Every row gives one point. Each copy is the shape, with its points in the same order, stretched, turned, moved and blurred by noise. Say if it was mirrored as well.
(in the rows, 128 means zero)

Shape:
[[117 105]
 [158 141]
 [106 169]
 [161 162]
 [159  96]
 [159 133]
 [139 117]
 [167 147]]
Copy 1, 8 rows:
[[122  97]
 [125 152]
 [174 131]
 [133 164]
 [ 93 121]
 [119 143]
 [117 125]
 [126 161]]
Copy 1 is: mirrored
Copy 2 (8 x 2):
[[113 100]
 [172 149]
 [ 90 188]
 [171 184]
 [172  92]
 [165 139]
 [142 120]
 [176 162]]
Copy 2 is: only turned

Shape, 5 rows:
[[113 137]
 [ 73 136]
 [111  76]
 [132 123]
 [138 123]]
Copy 1:
[[ 99 135]
 [ 64 127]
 [ 82  74]
 [114 122]
 [122 126]]
Copy 1 is: only turned
Copy 2 (5 x 2):
[[124 113]
 [102  78]
 [177  76]
 [149 123]
 [146 128]]
Copy 2 is: only turned
Copy 3:
[[114 129]
 [ 77 118]
 [120  75]
 [136 121]
 [137 119]]
Copy 3 is: only turned
Copy 4, 5 rows:
[[ 93 144]
 [ 43 144]
 [108  96]
 [123 130]
 [133 133]]
Copy 4 is: only turned

Shape, 7 rows:
[[ 65 161 173]
 [127 127 119]
 [159 133 129]
 [125 151 158]
 [129 134 148]
 [170 159  83]
 [149 122 125]]
Copy 1 (7 x 3):
[[ 44  86 109]
 [151 124 134]
 [165 151 109]
 [108 136  97]
 [120 136 112]
 [235 129  93]
 [158 146 126]]
Copy 1 is: only turned
Copy 2:
[[121  88 175]
 [136 135 127]
 [147 124 105]
 [139 100 131]
 [133 111 123]
 [186 154 118]
 [136 131 107]]
Copy 2 is: only turned

Shape, 7 rows:
[[121 109 125 135]
 [176  93 110 126]
 [116 170 143 121]
 [107 179 134 115]
 [153 108 148 111]
 [140 138 146 149]
 [171 104 110 103]]
Copy 1, 7 rows:
[[120 117 129 152]
 [164 159 188 173]
 [103 127 129  65]
 [ 83 133 117  66]
 [182 156 138 129]
 [146  97 154 105]
 [158 185 177 152]]
Copy 1 is: only turned
Copy 2:
[[159 108 124 122]
 [141  81 118  81]
 [124 187 118 125]
 [110 192 113 139]
 [135 129 143  87]
 [172 143 118  97]
 [107 103 122  91]]
Copy 2 is: only turned
Copy 3 (7 x 4):
[[114 121 134 151]
 [ 59 149 121 165]
 [161 149 122  96]
 [164 140 120  78]
 [111 151  98 163]
 [132 165 148 145]
 [ 62 141  99 144]]
Copy 3 is: only turned

Shape (9 x 4):
[[137 140 115 119]
 [104 141 175 108]
 [142 118 144  82]
 [123 136  88 139]
 [155 119  66 138]
 [115 161  81 126]
 [ 75  95 143 141]
 [155 140 106 123]
 [120 122  96 106]]
Copy 1:
[[113 115 112 151]
 [116 162 185 168]
 [ 94 176 113 152]
 [104  87 116 143]
 [105 103  67 122]
 [ 79  66 110 152]
 [120 149 199 110]
 [107 118  89 161]
 [ 83 124 110 133]]
Copy 1 is: only turned
Copy 2, 9 rows:
[[131 133 123 137]
 [197 117 135  90]
 [146 159  94  98]
 [112 146 140 167]
 [ 63 168 124 165]
 [135 125 129 185]
 [156 178 173 111]
 [107 131 115 138]
 [130 173 122 153]]
Copy 2 is: only turned
Copy 3:
[[122 127 120 129]
 [149 100 171  80]
 [175 114 115 111]
 [ 99 111 128 161]
 [103 140  90 190]
 [ 90  98 121 143]
 [139  67 184 146]
 [120 148 106 143]
 [131  90 115 143]]
Copy 3 is: only turned

Shape, 9 rows:
[[101 136 101  96 142 107]
 [117 122 153 161 183 125]
 [103 145 149  66 100 140]
 [113 133  83 142 193 117]
 [143 112 134 143 117 106]
 [100 120 139 150  94 208]
 [132 155 109  94 118 147]
 [141 103  85 102 133 151]
 [152 117 127 127  96 107]]
Copy 1 (9 x 6):
[[115 130 172 112 132 119]
 [149  94 135 116  95 144]
 [131 164 162 182 111 129]
 [129  93 168  76 149 132]
 [116 137  94 121 143 111]
 [187 188 103 165 132 164]
 [150 134 155 145 167 128]
 [118 144 117 116 190 152]
 [112 146  81 132 157 106]]
Copy 1 is: mirrored
Copy 2:
[[ 87 127 157 113 112 159]
 [ 77 123 130 134 123  70]
 [128  95 178 137 144 202]
 [ 77 143 143 125  70  86]
 [124 145 130 125 144 125]
 [184 105 123 219  87 168]
 [144 129 171 155  98 150]
 [163 124 132 129  68 156]
 [143 153 138 130 144 143]]
Copy 2 is: mirrored
Copy 3 (9 x 6):
[[136 151  78 123 118  88]
 [151 155 104 142 150 162]
 [118 179 118 153  98  44]
 [180 121  73 106 128 149]
 [101 126 124 137 153 128]
 [130 185 173 145  82 118]
 [144 136 128 131 110  67]
 [135 113 107 143  92 101]
 [ 95 119 130 138 144 112]]
Copy 3 is: mirrored
Copy 4, 9 rows:
[[133 128 153 136 124  79]
 [147 121 168 139 208 117]
 [ 89 147 146  70 127  94]
 [145 123 150 201 165  84]
 [159 144 144 125 139 150]
 [ 63 116 110 105 160 159]
 [ 97 154 116 122 113  88]
 [ 99 169 141 168 119 108]
 [143 154 141 119 100 146]]
Copy 4 is: mirrored

Shape:
[[127  68 113 112 132 124]
 [119  20 144 157 123 156]
 [135  94 104 141 103 110]
 [105 145 165 132 107 169]
 [182 152 141 131 125  99]
 [103 120 112 141 106 132]
 [110 146 138 134 125 111]
 [117 124 158 119 126  99]
 [121 143 118  90 170 142]
 [112 155 121 156 132 105]]
Copy 1 (10 x 6):
[[131 147 112  90 132 176]
 [ 93 167  67  33 182 151]
 [150 160  84 125 132 132]
 [107 128 172 129 167 100]
 [173  73 129 164 126  62]
 [132 173 122 121 127 129]
 [167 141 154 135 117 103]
 [183 135 152 140 140 119]
 [125  95 193 105  85 151]
 [175 151 134 128  91  80]]
Copy 1 is: mirrored
Copy 2:
[[138  91  99 112 133 156]
 [133  55 129  72 105  95]
 [134 121  63 122 156 123]
 [143 172 161  88 110 101]
 [146 133 108 165 170 102]
 [127 157  85 111 125 136]
 [119 152 103 119 160 136]
 [134 130 124 112 194 125]
 [118 124 134 143 102 172]
 [ 97 150  79 136 153 126]]
Copy 2 is: only turned

Shape:
[[113 118 145 149  96 126 117 141]
 [130  99 142 141 111 114 112 116]
 [158 123 137 113 124 125 153  94]
 [ 75 144 114 142  99 111 152 118]
 [140  94  90 147 110 105 113 138]
 [122  89 167 164 127 124 113 123]
 [128 117 164 153 163  72 139 146]
 [117 138 127 151 126 128 128 121]
 [110 174 188 104 153 175 155 133]
 [149 121 141 136  90 139 104 122]
 [ 80  87 126 139 154 173 136 119]
 [ 70 160 138 123 145 100  99 175]
 [116  51 132 183 103 161 147 130]
 [126 108 155 100 137 114 107 154]]
Copy 1, 14 rows:
[[121 125  99 142 135 113 106 135]
 [132 146 101 129 103 115 108 134]
 [134 149 135 132 119 139  95 113]
 [121 110 124 146 109 141 154 128]
 [121 149  74  96  96 138 101 156]
 [153 139 106 147 118 103 104 141]
 [146 179 101 150 150 131 116 147]
 [131 130 127 122 128 121 129 129]
 [125 115 210 176 191  98 120 111]
 [117 134 104 120 132 107  90 120]
 [152  97 171 144  78 107 138 164]
 [101 140 142 149 152 104 165 148]
 [163 103  87 134  93 125  78 168]
 [112 157 130 148 130 107  99 146]]
Copy 1 is: only turned
Copy 2 (14 x 8):
[[140 149 165 117  95 174 137 149]
 [138 168 147 127 143 183 141 135]
 [170 120 120 114 177 136 130  93]
 [197 196 152 114  80 132 129 100]
 [ 99 171 182 153 125 175 109  97]
 [117 164 154 130 137 168 178 155]
 [ 95 168 113  83 110 158 216  85]
 [141 162 147 115 117 118 127 116]
 [181  79  67  96  93  63 167 156]
 [139 121 161 116 137 175 101 157]
 [154 175 136 208 125  75 163 142]
 [116 177  85  93  19 138 157 120]
 [131 158 234 209 142 151 167 149]
 [111 128  86 133 100 175 161 129]]
Copy 2 is: only turned
